Rows are points. Each copy is the shape, with its points in the same order, stretched, turned, moved and blurred by noise. Some copies are also mirrored. Which?

Shape, 6 rows:
[[  3 -40]
 [ 36  64]
 [ 25  33]
 [  6 -29]
 [ 74  17]
 [-46 -13]]
Copy 1, 6 rows:
[[-45  37]
 [ 51  -4]
 [ 13   8]
 [-32  31]
 [ 36  55]
 [-47 -18]]
Copy 1 is: mirrored
Copy 2, 6 rows:
[[ 40  -3]
 [-10  78]
 [  4  57]
 [ 28   1]
 [ 50  93]
 [-22 -45]]
Copy 2 is: only turned

Shape (9 x 3):
[[-58  14  17]
 [-27  -8  15]
 [ 22 -21 -87]
 [-41 -44 -12]
 [-65  24   7]
 [ 14  62  26]
 [  5  46  21]
 [  6 -41  13]
 [-53 -12 -73]]
Copy 1 (9 x 3):
[[-65 -26  -1]
 [-24 -30  -2]
 [ 42  45 -61]
 [  6 -58 -39]
 [-77 -16 -16]
 [-45  52  55]
 [-40  33  41]
 [ 36 -39   7]
 [-18  11 -89]]
Copy 1 is: only turned
Copy 2, 9 rows:
[[-33  39 -32]
 [-14  17 -41]
 [-34 -87   0]
 [-20  -5 -62]
 [-52  33 -27]
 [ -1  24  45]
 [ -2  34  23]
 [ 22 -19 -39]
 [-78 -31 -36]]
Copy 2 is: mirrored
Copy 3:
[[  19  -64   -3]
 [  -3  -29   18]
 [-102   47  -41]
 [ -52  -44   23]
 [  15  -72  -17]
 [  58   26  -32]
 [  40   13  -19]
 [ -29   10   46]
 [ -82  -51  -48]]
Copy 3 is: mirrored
Copy 4, 9 rows:
[[-12  -2  46]
 [ 12 -11  26]
 [-72 -48 -59]
 [ -3 -62  26]
 [-29   3  46]
 [ 11  50  -1]
 [ -1  40   0]
 [ 36 -42  11]
 [-85 -52  -9]]
Copy 4 is: only turned

Shape, 10 rows:
[[  47  -68   -8   12]
 [ -53   29    0 -110]
 [ -29    7   51   26]
 [  39  -45   29   48]
 [ -38  -20  -11  -69]
 [  14   35  -47   16]
 [  11   41  -28   -1]
 [   4  -48   17    9]
 [ -77   16  -30   -1]
 [  41   13   20   -2]]
Copy 1:
[[  30   24   50   68]
 [  -8 -102  -32  -75]
 [ -51   46   32  -36]
 [   5   76   61   34]
 [ -15  -73    0   -9]
 [   2   21  -69    6]
 [   9   11  -60  -15]
 [ -10   24   52   27]
 [ -77  -24  -50   -6]
 [  33   38    8  -23]]
Copy 1 is: only turned
Copy 2:
[[ -4  61  69  62]
 [ 26  -2  22 -94]
 [-72 -12  -4  -1]
 [-46  30  41  67]
 [  1  35  34 -52]
 [ 23  18 -30  22]
 [ 21   5 -19   9]
 [-37  44  43  24]
 [-41  30 -49 -48]
 [ 12  -9  34  35]]
Copy 2 is: mirrored

Shape:
[[ -51  -51   -2  -32  -21  -38]
 [ -25  -32  -19   43    6  -15]
 [ -14  -30  -48   21   12   44]
 [ -27   24   15   55   27  -35]
 [  23  -28  -37    6    2  -16]
 [  -7  -41  -46   44   42  -17]
 [ -20  -57   -3  -53  -28   32]
 [ -28   53  -16   48   14 -121]
 [  -5  -32   24  -52   22  -67]
 [   2    0  -29  -76   19   52]
 [  60  -12   13    1  -13  -26]]
Copy 1:
[[ -31  -29  -10  -62  -30   12]
 [   5  -50   11   -5    3  -36]
 [  43  -50  -14    4   23    7]
 [ -49  -28   45   28    6  -41]
 [  22    7  -11  -17   15  -36]
 [  15  -52   -3   -9   47  -57]
 [  22  -13    0  -53  -19   57]
 [-105    8   -8   29   -5  -95]
 [ -56   26   24  -66   10  -12]
 [   6   16  -22  -29   39   73]
 [  16   57   36  -11   -6  -33]]
Copy 1 is: only turned
Copy 2 (11 x 6):
[[ -44  -37  -36  -49  -34  -57]
 [ -29  -10  -32   35  -29  -44]
 [  29    4  -27   21  -44  -36]
 [ -60   26    0   42   -9  -10]
 [   0  -20  -64   13    6  -25]
 [ -12   27  -62   46  -16  -63]
 [  26  -53   -4  -56  -26  -51]
 [-118   29  -76   36    8   21]
 [ -42  -14  -37  -56   37  -46]
 [  53    6  -23  -67   -5    7]
 [  -1  -56  -35   13   55   -8]]
Copy 2 is: mirrored

Shape (12 x 8):
[[-35 -45  47  50   9 -35 -19  44]
 [-41 -66  57 -43 -38 -46  35  62]
 [ 25 -70 -42 -71  47  39  24 -17]
 [-21  27 -63 -16 -35   5 -19  30]
 [ 30 -10  -6 -10  28 -18 -38 -24]
 [-59  32 -48   1 -43  25  37 -59]
 [-46 -16 -16  48  65  57 -53  -2]
 [ 46 -28 -57 -39  24  60  58  19]
 [ 33 -55   1  35 -17  15 -37 -34]
 [ -6  26  37   2  21   7  14  -4]
 [-24  29 -38 -30  33  54  -3  55]
 [-12  37  49 -32   3  44  -2 -49]]
Copy 1, 12 rows:
[[  -5  -19   24   31   75  -57  -43   11]
 [  17  -75   80  -16    2  -60   -3   19]
 [  66  -32  -30 -101   37   70   53   17]
 [  16  -40  -65   38  -28    1   38   42]
 [   7   19  -63  -51   20    4  -37   17]
 [ -77  -21  -48    2  -26   36   90  -17]
 [  -9   11  -52    6  104   23   31   56]
 [  90  -10  -28  -29    2   92   69   -2]
 [ -22  -17  -25  -19   53   61  -60    5]
 [ -20   45   -6  -16    5   -7   10   11]
 [  57    3  -39   18   -3   15   79   74]
 [ -62   55    1  -57  -23   31   21   48]]
Copy 1 is: only turned
Copy 2, 12 rows:
[[  29  -40   11   53   62  -66   -7   17]
 [  19   -8   72  -34   85  -41  -14   37]
 [ -12  -50  -33  -32   11   83   29   52]
 [ -18   51  -20    4  -30  -32  -30   42]
 [ -43  -48  -49   24  -17   10  -33   13]
 [ -26   60  -52  -31  -45  -50   57  -12]
 [  43  -24 -102   89   27   22   24    1]
 [   5  -19   10  -13  -39   49   42   79]
 [  -6  -78  -60   12  -30  -41  -10   24]
 [   5  -16   11   26    7    7    6  -29]
 [  38   40   -7   58   -2   60   12   30]
 [  12  -15  -31   -3  -22   35   -3  -66]]
Copy 2 is: mirrored

Shape (14 x 9):
[[  6 -32  41 -30  63 -35   9  80 -54]
 [ -5 -93 -27 -15   2 -39  45  66 -31]
 [-90 -39  19   1  38  21 -65 -31  56]
 [ 35  33  11 -33 -53   7  -6 -36  26]
 [-45 -33  45  53 -31   4 -21  27  38]
 [ 63  62 -53  22 -32 -40 -56  -9  -8]
 [ 28 -54 -11  -4  68   0 -12  47 -29]
 [ 93  17  -4   2 -79  26 -81   7  18]
 [ 73  83 -60  19 -14  -7  -9  -4  37]
 [-64 -28  50  34  40   1 -44 -27  32]
 [108   3 -17   0 -15  -4 -20   3  -1]
 [-67 -13  20   8   0  72 -36  17  -1]
 [ 70  41 -43 -39 -57 -35 -42   2 -33]
 [-35 -16  24  53  15  31 -29 -55 -17]]
Copy 1:
[[ 79  50 -74  -8  28  -6  24  79 -15]
 [ 37  48 -78  51   4 -60  14  28  27]
 [-59  23 -15 -74  76   7 -34 -21 -23]
 [ 11 -10  58 -17 -38   8  34 -21   2]
 [-30   3   5  12  41  10 -23   2  46]
 [ 28  54  80  62 -15 -10  -5 -31 -52]
 [ 72  35 -57   7  49 -31  10   9 -18]
 [ 58 -32 106  23   7 -43  -6 -35  -7]
 [ 33  79  84  45 -18   6  40 -57 -16]
 [-24  10 -23 -46  61  43 -29 -10  -8]
 [ 87  12  50  40  -7 -21   4 -36  -3]
 [-46 -23 -13 -14  69  -3  39  19  -7]
 [ 51  25  67  50 -47 -43  14   2 -49]
 [-31 -39 -21  11  47  37   7 -39 -37]]
Copy 1 is: mirrored
Copy 2 (14 x 9):
[[ 20 -34   5 -38  20 -69 -23 -26 -72]
 [ -9 -72 -36  23  11 -57  37  16 -60]
 [  4 -57  -5 -36 -26  24 -27 -69  87]
 [ -1  65  11 -23 -42  21  32  29  28]
 [ 51 -40   0  31  -8  -7 -29   4  54]
 [  4  77 -29 -21  66  36  20  52  30]
 [-19 -32  13  -5  34 -10 -12 -19 -50]
 [ 20  41  28 -11   6  90  -4  82  14]
 [-18  98  26  -7  75  26  44  54  45]
 [ 13 -23  -7 -12 -20  -2 -56 -59  69]
 [-34  59  24   2  22  29   1  60 -26]
 [ 77 -36  11   3 -29  39  17 -58  34]
 [ 10  55 -37 -44  19  36  46  59 -16]
 [ 27  30 -26  36 -32  29 -17 -64  45]]
Copy 2 is: mirrored

Shape:
[[  7 -31 -31   2   2 -43  -5  -2  14  -8   7]
 [ 11 -21   9 -29  -2  13 -12  13 -10 -13 -12]
 [ 11  15  17 -18   3 -38  17 -24 -15  -2 -15]
 [ -5   5  19 -20 -33 -22  -8 -27  -7  -9  23]
 [  9   8  10   1   2  -9  -4  14  37  37   7]
 [-23 -20   8   0 -16 -12 -15  17 -19  -4  18]
 [-25 -45 -13 -27  13  -9 -13  10  12   3  19]
 [-14  16   9   1  10  32  34  -8  -1   8  -3]
 [  2 -26  20   5  -3 -17 -16 -23   9  -7 -13]
 [-27  15  14   4  11 -34 -13   6   8  10 -15]
 [ -8   7 -18  -5 -16 121   5 -19  13   7 -15]
 [-22  17  17 -23  -6 -40  -6  -5  16 -14 -11]
 [  5   5 -34   2  10 -30 -23  -4  -7  -7  30]
 [  7  -2   0   5 -31   2  13  18  40  -5 -10]
 [-27  11 -34  -4   3 -18   3   6  -4  51 -16]]
Copy 1, 15 rows:
[[-25   4 -19 -34  11 -26  18  11  10 -26  14]
 [  4   6  -3 -30  -9  19 -10   2 -13  -4 -20]
 [ -4  34   1 -13  31 -28  39 -21   2  19 -22]
 [-19  16  -4 -19  18 -11 -23 -50   0   6  16]
 [-25   0 -42  -1 -37   2   9  18   4  35   5]
 [  4 -13 -35  -3   4  10 -24 -19   1  -9   9]
 [-28 -16 -28 -37  14  10 -29  17 -11 -14  17]
 [-20  -2   5  40   6  34  11  -1  20  22  -6]
 [-10 -27  -5 -30   0 -21  -3 -14  12   8 -11]
 [ -1  -3 -34  14  14 -37   8   9   2  30 -20]
 [-38 -32  52  64 -49  63 -42   2  13   4  -7]
 [ -9  17 -19   0  30 -34 -10  -3  11  20 -16]
 [  6  26  -1 -13   0 -32  11  -5 -18 -26  37]
 [-36  13 -21  10 -30   8  -3  10  50   1 -18]
 [-38  -5 -41  26  13 -18  22  13 -34  -7 -20]]
Copy 1 is: mirrored
Copy 2 (15 x 11):
[[ -2  18 -35  -4  12 -32 -18 -20 -47 -10  20]
 [ 39   5 -25   7   7   8  -6  18 -11 -24 -17]
 [ -8   4  -7 -23 -13  -5  26   8  13 -20  11]
 [ 10  23 -26   8 -23  21  32  11 -24  -9  24]
 [ 14   4  11  29  15  -9  12  -6  -1  35   2]
 [  3  16 -12  20  -3   8   0  20 -52 -16  -2]
 [ 28   0 -16  -5   9 -14 -28  13 -60   6  10]
 [  3 -26  17 -10  -7  34   5  -7  10  19 -35]
 [ 14  16 -12   6 -26 -14 -22 -16  -9  -7   2]
 [ -7  26  31  -8  -2  -8   2   4 -12   7   6]
 [ 39  -7  -7  12   3  84 -40  -6  33  48 -71]
 [ 14  37  10 -20 -11   0  30   3 -18  -5  17]
 [-14  15 -14   6  23   2 -12 -12 -42 -20  43]
 [ 26  29 -18  17   4   4  26 -25 -14  20 -32]
 [-34  20   4 -12  32  -6 -12  37  -8  37  -3]]
Copy 2 is: mirrored
Copy 3:
[[ -5   2 -64 -16   1 -24 -12  18  19   4 -19]
 [-11   3  16 -31 -11 -25 -10   3 -18  16  10]
 [ -9  19 -15 -37 -26 -10  29 -36 -13 -14 -33]
 [-14  35  -6 -11   2 -26  26 -36  12   6  11]
 [-24 -33 -10   4  19  12  13  -3  30  10 -25]
 [  5   3 -10  25   8 -36  10  -6  -3  18  10]
 [ -4 -30 -32  -1  -1 -26  15  21   6   9  39]
 [  0 -16  23  -8 -18  40   6 -18  -8 -26   0]
 [-30  12   0  -7 -10 -31  -7   8  28 -15 -16]
 [-21 -15 -16  14   1  -7  34   9   0  -2 -39]
 [-47 -13  56   4  -6  70 -39 -17 -14   2  55]
 [-27  15 -11  -8 -17 -15  41   1   6   4 -22]
 [ -2  12 -50 -10  29  -5   4   4 -12   5  -4]
 [-15   6   4  -1  -8  11 -11  -2  47  22 -21]
 [-19 -50 -39  30   2  27  19 -18 -22  16 -27]]
Copy 3 is: only turned
Copy 4:
[[  3  -2  19 -15  -7   5  12 -44   4  20  -2]
 [ -4 -32  17   6  -1   5 -29  22   5  17  -8]
 [ -5   8  20 -44  -1 -13 -35  -3 -35   0  18]
 [-10  -7   4  -4 -39  -4  -8   1 -33   2  39]
 [  7  -4   8 -14  30 -20  24  -1  29  11  34]
 [-16 -11  34   9 -26  23  19  11  -5   9  -6]
 [-41 -28   0   5   9  30  20 -20  16  17 -11]
 [-16  15  -6  -1  24 -25  -3  19  -7 -10 -26]
 [-11  -4  30  21  11  -3 -17 -23 -19  23  23]
 [-30  13  42 -14   2   3   2 -12  19   0  15]
 [ -4  23 -68  82  23 -30 -24  41  24  -1 -49]
 [-37 -11  35 -20 -18 -23 -14 -17   7  -3  29]
 [ 12  16   0 -20 -23  24  12 -30   9 -20   5]
 [  4 -11  23  14  -7 -55  13  -3  14  20   4]
 [-21  43  -2 -40   6  20  11   1  38  22 -12]]
Copy 4 is: mirrored
